Each row of a before or after table is a point. The points were changed in one or more steps. Then noise was added and the rows were shuffled. The steps act on columns, c1 being the first. What was done? A step turns or swaps two columns, mirrors them in a line or flattens them onto one, adds a multiple of one to another, or multiplies or shifts one. Angles are multiples of 10 degrees, from the lower column toward the higher: turns from -170 to 170, lines from 10 to 170 but not 90. Use the fewest steps. Two steps may share a column if one is a turn and the other turns, adds or multiplies; they go together, in the order done. Otherwise the lowest column goes first.

Before (10 x 2):
[[ 0.26  0.00]
 [-0.55  0.17]
 [ 0.48  0.06]
 [ 0.36  0.48]
 [ 0.57  0.46]
 [-0.22  0.48]
 [ 0.31  0.03]
 [-0.43  0.01]
 [ 0.28  0.32]
 [-0.28  0.47]]
After (10 x 2):
[[-0.24  0.52]
 [-0.03  0.26]
 [-0.21  0.28]
 [-0.23  0.27]
 [-0.79  0.66]
 [-0.94  0.22]
 [-1.03  0.40]
 [-0.73  0.72]
 [ 0.08  0.73]
 [-0.17  0.64]]
Steps: shift c1 by -0.50; shift c2 by 0.20

Before (11 x 6):
[[ 0.18 -0.26  0.19  0.18 -0.38  0.20]
 [ 0.00 -0.17  0.05  0.38 -0.19  0.02]
 [-0.03 -0.28 -0.12  0.38  0.44  0.34]
 [ 0.03  0.18 -0.06  0.42 -0.24  0.00]
 [ 0.03  0.36 -0.17  0.42 -0.25  0.10]
 [-0.09 -0.12 -0.08 -0.37 -0.67  0.26]
 [-0.09 -0.25 -0.08 -1.09  0.89 -0.09]
 [ 0.51 -0.30 -0.24  0.25 -0.49  0.22]
 [ 0.29 -0.06  0.04 -0.15  0.19  0.44]
 [ 0.28 -0.11  0.11  0.34  0.78 -0.09]
 [ 0.03 -0.21 -0.36  0.30 -0.31  0.08]]
After (11 x 6):
[[ 0.05  0.42 -0.56  0.10  0.43 -0.14]
 [-0.51  0.36  0.26 -0.07 -0.48 -0.05]
 [ 0.00  0.14  0.25  0.21 -0.16  0.07]
 [-0.30  0.26 -0.14 -0.21  0.20 -0.33]
 [-0.28  0.04 -0.67  0.23  0.78  0.13]
 [ 0.09  0.25  0.60 -0.49 -0.67 -0.15]
 [-0.02 -0.27  0.08  0.79 -0.24 -0.28]
 [-0.04 -0.17  0.17  0.62 -0.26 -0.07]
 [-0.04  0.23 -0.06  0.11 -0.33  0.04]
 [ 0.09  0.21 -0.97 -1.35  0.89  0.21]
 [-0.18  0.32  0.57 -0.09 -0.40 -0.04]]
Steps: multiply c1 by -1; add 1 times c2 to c4; turn c2 and c6 by -150 degrees; add -1 times c5 to c3

Before (11 x 11):
[[-0.56 -0.08  0.45 -0.39  0.22  0.13 -0.13  0.12  0.19  0.49  0.16]
 [-0.32  0.40 -0.19 -0.32  0.22 -0.08  0.70  0.02 -0.12  0.43 -0.55]
 [ 0.29 -0.47  0.05  0.32 -0.35 -0.09  0.33  0.14  0.19 -0.26 -0.54]
 [-0.35  0.31  0.14 -0.51 -0.19  0.07  0.30  0.40  0.13  0.31  0.31]
 [-0.27  0.33  0.15  0.41  0.13  0.36  0.18  0.11  0.19  0.02  0.07]
 [-0.23 -0.36  0.00 -0.18 -0.39 -0.19  0.52  0.17 -0.69  0.01 -0.37]
 [-0.48  0.10  0.32 -0.43  0.12 -0.14 -0.16  0.56 -0.18 -0.24  0.03]
 [ 0.38 -0.20  0.19  0.01  0.49  0.15  0.05 -0.27 -0.43  0.47 -0.22]
 [-0.44 -0.06  0.18 -0.35 -0.07 -0.24  0.67  0.23  0.15 -0.07  0.12]
 [-0.43 -0.46 -0.49 -0.31  0.11 -0.30  0.60  0.44 -0.53  0.41 -0.09]
 [ 0.10  0.24 -0.16  0.35 -0.14 -0.30  0.36 -0.28 -0.13  0.20 -0.34]]
After (11 x 11):
[[ 0.45 -0.06 -0.87 -0.46 -0.45 -0.10  0.70 -0.07 -0.40 -0.05  0.17]
 [-0.12  0.56 -1.18 -0.34  0.33  0.08  0.69 -0.43 -0.69  0.14  0.70]
 [-0.02 -0.31 -0.82 -0.26 -0.29 -0.13  0.56 -0.09 -1.26  0.15  0.47]
 [-0.54 -0.53 -0.44  0.27  0.23 -0.22  0.30 -0.03 -0.36 -0.02  0.22]
 [-0.26  0.32 -0.54  0.22  0.25 -0.33  0.31 -0.52 -0.72  0.00  0.20]
 [ 0.29  0.33 -0.20  0.47 -0.14  0.17  0.15  0.13 -0.42 -0.08  0.12]
 [ 0.24 -0.19 -1.45 -0.37 -0.09 -0.22  0.61 -0.05 -1.15  0.63  0.43]
 [-0.40  0.11  0.23  0.05  0.92  0.17  0.03 -0.17 -0.99  0.50 -0.05]
 [ 0.49  0.18  0.59 -0.38 -0.30  0.17 -0.13  0.39 -0.37  0.44  0.28]
 [ 0.50  0.40 -0.42 -0.45 -0.70  0.23  0.30  0.30 -0.44  0.14 -0.07]
 [ 0.37 -0.04  0.32 -0.43 -0.26  0.07 -0.11  0.66 -0.78 -0.30  0.34]]
Steps: turn c1 and c11 by -140 degrees; add -1 times c1 to c5; turn c2 and c10 by -30 degrees; add -1.5 times c7 to c3; turn c3 and c8 by 20 degrees; turn c4 and c6 by -20 degrees; shift c9 by -0.60

Before (13 x 14):
[[-0.22 -0.28 -0.28  0.59 -0.30 -0.20  0.33 -0.04 -0.14  0.21 -0.12  0.00
   0.24 -0.34]
 [ 0.52 -0.25 -0.38  0.53  0.16  0.62 -0.33 -0.51  0.23  0.44 -0.03 -0.06
   0.18  0.43]
 [-0.38  0.03 -0.70 -0.13  0.21 -0.03 -0.22  0.40 -0.07  0.45  0.24  0.30
  -0.65 -0.28]
 [ 0.60  0.60 -0.13  0.62  0.02  0.40  0.11  0.35 -0.46 -0.37  0.02  0.50
  -0.06 -0.47]
 [ 0.52  0.50 -0.58  0.39  0.22  0.24  0.58 -0.27  0.26  0.00 -0.36 -0.31
  -0.60  0.39]
 [ 0.38  0.08  0.16 -0.08 -0.56  0.53 -0.32 -0.10 -0.43  0.27 -0.23  0.02
   0.07  0.10]
 [ 0.42 -0.34 -0.43 -0.34 -0.40  0.32  0.12 -0.07  0.31 -0.18  0.48  0.39
  -0.32  0.17]
 [ 0.51  0.30 -0.38 -0.30  0.33  0.57 -0.41  0.34 -0.57 -0.29 -0.04 -0.11
   0.02  0.45]
 [ 0.23  0.59 -0.24 -0.19 -0.10  0.69 -0.30  0.33 -0.50 -0.29  0.07  0.39
   0.17  0.44]
 [ 0.03  0.59  0.05 -0.22  0.16 -0.21 -0.28  0.42 -0.07  0.07 -0.01  0.24
   0.06 -0.23]
 [ 0.11 -0.13  0.22  0.06 -0.28  0.15  0.64 -0.14 -0.39  0.05  0.40 -0.10
   0.24  0.22]
 [-0.23 -0.32 -0.20  0.27 -0.12  0.22 -0.20 -0.35 -0.32 -0.10  0.33 -0.17
  -0.11  0.29]
 [-0.15 -0.15 -0.37  0.23  0.29  0.69 -0.36  0.48  0.12 -0.18  0.32  0.13
  -0.13 -0.09]]
After (13 x 14):
[[-0.53  0.00 -0.52 -0.12  0.04 -0.02 -0.18  0.23 -0.05  0.50  0.01  0.32
  -0.70 -0.27]
 [ 0.70 -0.34 -1.17  0.48 -0.24  0.61 -0.24  0.04  0.20  0.48 -0.23 -0.08
   0.20  0.37]
 [-0.08 -0.39 -1.15  0.60  0.28 -0.20  0.36 -0.14 -0.15  0.16 -0.36 -0.01
   0.20 -0.31]
 [-0.35  0.75  0.35 -0.22 -0.24 -0.25 -0.29  0.01 -0.07  0.17 -0.16  0.20
  -0.02 -0.17]
 [ 0.17 -0.44 -0.61  0.23  0.38  0.21 -0.24  0.13 -0.33 -0.01  0.14 -0.14
   0.00  0.30]
 [-0.15  0.78  0.08 -0.18 -0.30  0.66 -0.33 -0.32 -0.50 -0.19 -0.16  0.36
   0.05  0.41]
 [ 0.01  0.79 -1.06  0.63 -0.59  0.42  0.11 -0.37 -0.45 -0.37 -0.23  0.45
  -0.25 -0.49]
 [-0.08  0.37  0.07 -0.35 -0.75  0.58 -0.46 -0.04 -0.59 -0.23 -0.26 -0.04
   0.05  0.48]
 [ 0.46  0.67 -1.11  0.40 -0.38  0.23  0.60  0.00  0.21 -0.16 -0.54 -0.30
  -0.54  0.36]
 [-0.50 -0.19 -0.73  0.24 -0.23  0.76 -0.37  0.17  0.10 -0.07  0.13  0.14
  -0.13 -0.11]
 [ 0.28  0.15  0.27 -0.09  0.02  0.49 -0.23 -0.60 -0.40  0.29 -0.40 -0.02
   0.04  0.13]
 [ 0.15 -0.19  0.10  0.06  0.09  0.18  0.65 -0.25 -0.38 -0.03  0.19 -0.09
   0.34  0.28]
 [ 0.27 -0.40  0.08 -0.38 -0.08  0.36  0.05 -0.54  0.27 -0.20  0.27  0.34
  -0.41  0.15]]
Steps: turn c1 and c8 by 60 degrees; turn c5 and c8 by 120 degrees; multiply c2 by 1.3; add -1.5 times c4 to c3; turn c7 and c10 by -10 degrees; shift c11 by -0.20; add -0.3 times c12 to c13

Before (14 x 24):
[[-0.28 -0.34  0.02  0.01  0.03  0.64  0.20 -0.94  0.24 -0.49  0.33 -0.08
  -0.42 -0.52  0.37 -0.21  0.03  0.29  0.21 -0.70 -0.04  0.21  0.21 -0.20]
 [-0.13  0.22  0.60  0.34 -0.10  0.38  0.09 -0.44 -0.12 -0.38  0.02 -0.37
  -0.38 -0.35  0.28  0.01  0.05  0.28  0.07 -0.81  0.52 -0.07  0.47 -0.34]
 [-0.29 -0.29 -0.17  0.68 -0.49  0.34  0.08 -0.23  0.04  0.21  0.14 -0.02
   0.31  0.58 -0.01  0.35 -0.15  0.17 -0.65  0.43  0.34 -0.21  0.11  0.28]
 [ 0.16 -0.18 -0.10  0.41 -0.35 -0.03  0.69  0.06 -0.22  0.61 -0.34  0.17
   0.27  0.06 -0.18  0.06  0.09  0.29 -0.17  0.50  0.32  0.16 -0.49  0.35]
 [-0.22  0.78 -0.16 -0.61  0.24  0.35  0.56  0.04 -0.46  0.03  0.13  0.07
  -0.39 -0.09  0.13 -0.27 -0.14 -0.68 -0.03 -0.05 -0.45  0.25 -0.19  0.92]
 [ 0.20 -0.06  0.17  0.42 -0.29 -0.09  0.26 -0.32 -0.18  0.43 -0.09  0.03
   0.69  0.37 -0.76  0.01 -0.08  0.23 -0.19  0.08 -0.40 -0.19 -0.12  0.32]
 [-0.26  0.56 -0.12 -0.44 -0.57  0.42  0.95 -0.40 -0.42 -0.05  0.11 -0.51
  -0.28 -0.13  0.31 -0.36 -0.38 -0.70  0.03 -0.36 -0.39  0.11 -0.39  0.32]
 [-0.35  0.41 -0.10  0.33 -0.51  0.41  0.08 -0.60  0.00  0.05  0.30  0.24
  -0.45 -0.84  0.08  0.05  0.08  0.25  0.05 -0.80  0.06  0.05  0.48 -0.54]
 [-0.60  0.67 -0.30 -0.68 -0.09  0.71  0.34 -0.10 -0.27 -0.04  0.08 -0.25
  -0.12  0.04 -0.16 -0.46 -0.27 -0.89  0.39 -0.07  0.24  0.49 -0.47  0.15]
 [ 0.29  0.04  0.15  0.21 -0.28  0.79  0.23 -0.36 -0.03 -0.33  0.41  0.17
  -0.38 -0.58  0.20  0.35  0.43 -0.06  0.43 -0.95 -0.01 -0.45  0.11 -0.50]
 [-0.17 -0.16  0.08  0.54 -0.33 -0.05  0.28 -0.14 -0.39  0.57  0.17  0.16
  -0.08  0.57 -0.31  0.24 -0.58  0.52  0.24  0.53  0.05 -0.24 -0.35  0.32]
 [ 0.37 -0.11 -0.05  0.42 -0.71 -0.51  0.14 -0.04  0.32  0.24 -0.03 -0.02
  -0.18  0.41 -0.58  0.20  0.09  0.30 -0.07  0.52  0.02 -0.18 -0.18  0.27]
 [-0.26 -0.14  0.29 -0.06 -0.37  0.40  0.28  0.02 -0.04 -0.66  0.19  0.24
  -0.27 -0.50  0.16  0.24 -0.14  0.21 -0.07 -0.74 -0.08  0.15  0.32 -0.78]
 [-0.26 -0.01  0.01  0.86 -0.19 -0.02  0.24  0.05  0.05  0.26 -0.30 -0.10
   0.03  0.13 -0.25  0.02  0.16  0.35 -0.01  0.64 -0.36 -0.48 -0.28 -0.12]]
After (14 x 24):
[[-0.60  0.65 -0.22 -0.67 -0.08 -0.28  0.36 -0.07 -0.26 -0.06 -0.03 -0.27
  -0.29  0.04 -0.34 -0.46  0.71 -0.89 -0.26 -0.07  0.24  0.49 -0.48  0.16]
 [-0.14  0.23  0.08  0.32 -0.10  0.05  0.09 -0.45 -0.13  0.40 -0.08 -0.36
  -0.37 -0.36  0.64  0.01  0.37  0.28 -0.08 -0.81  0.55 -0.06  0.47 -0.35]
 [-0.24  0.76 -0.44 -0.64  0.24 -0.13  0.56  0.04 -0.48  0.08  0.01  0.06
  -0.30 -0.09 -0.05 -0.27  0.34 -0.68  0.21 -0.03 -0.44  0.25 -0.18  0.90]
 [-0.27  0.57 -0.50 -0.43 -0.59 -0.37  0.94 -0.41 -0.43  0.10  0.00 -0.50
  -0.27 -0.11  0.10 -0.40  0.44 -0.70  0.09 -0.35 -0.38  0.09 -0.40  0.35]
 [ 0.15 -0.17 -0.04  0.41 -0.36  0.08  0.69  0.06 -0.23 -0.50 -0.43  0.17
   0.31  0.08 -0.19  0.05 -0.03  0.28  0.34  0.51  0.33  0.13 -0.49  0.36]
 [-0.26 -0.02  0.24  0.85 -0.19  0.16  0.25  0.04  0.08 -0.24 -0.41 -0.10
   0.03  0.13 -0.14  0.05 -0.01  0.33  0.10  0.65 -0.34 -0.49 -0.28 -0.11]
 [ 0.37 -0.12  0.58  0.42 -0.68  0.07  0.13 -0.04  0.33 -0.10 -0.13 -0.02
  -0.13  0.43 -0.41  0.19 -0.49  0.28  0.24  0.50  0.02 -0.20 -0.16  0.28]
 [-0.29 -0.27 -0.07  0.68 -0.49 -0.12  0.08 -0.22  0.06  0.03  0.04 -0.02
   0.59  0.56 -0.15  0.36  0.32  0.16  0.46  0.43  0.32 -0.22  0.12  0.30]
 [-0.27 -0.15  0.02 -0.07 -0.35 -0.13  0.27  0.01 -0.05  0.66  0.10  0.23
  -0.20 -0.50  0.33  0.25  0.40  0.21 -0.15 -0.72 -0.08  0.15  0.33 -0.79]
 [ 0.21 -0.04  0.58  0.42 -0.29 -0.09  0.27 -0.31 -0.17 -0.47 -0.19  0.06
   0.70  0.37 -0.37  0.02 -0.09  0.23  0.06  0.09 -0.40 -0.21 -0.11  0.33]
 [ 0.27  0.03 -0.07  0.22 -0.27  0.43  0.23 -0.36 -0.03  0.21  0.30  0.16
  -0.54 -0.59  0.23  0.35  0.79 -0.04 -0.34 -0.97 -0.02 -0.45  0.11 -0.49]
 [-0.37  0.43 -0.13  0.33 -0.52  0.09  0.08 -0.63 -0.01  0.04  0.20  0.23
  -0.39 -0.86 -0.04  0.05  0.40  0.27  0.19 -0.80  0.06  0.05  0.47 -0.53]
 [-0.19 -0.16  0.09  0.54 -0.34 -0.58  0.29 -0.17 -0.39 -0.59  0.07  0.17
  -0.17  0.57 -0.13  0.25 -0.05  0.52  0.18  0.52  0.04 -0.25 -0.35  0.32]
 [-0.29 -0.33 -0.15  0.00  0.04  0.05  0.22 -0.94  0.26  0.47  0.24 -0.08
  -0.49 -0.53  0.24 -0.20  0.65  0.30 -0.23 -0.71 -0.05  0.20  0.21 -0.19]]
Steps: turn c3 and c15 by 50 degrees; add 0.5 times c9 to c3; swap c6 and c17; turn c13 and c19 by 30 degrees; turn c10 and c19 by 150 degrees; shift c11 by -0.10
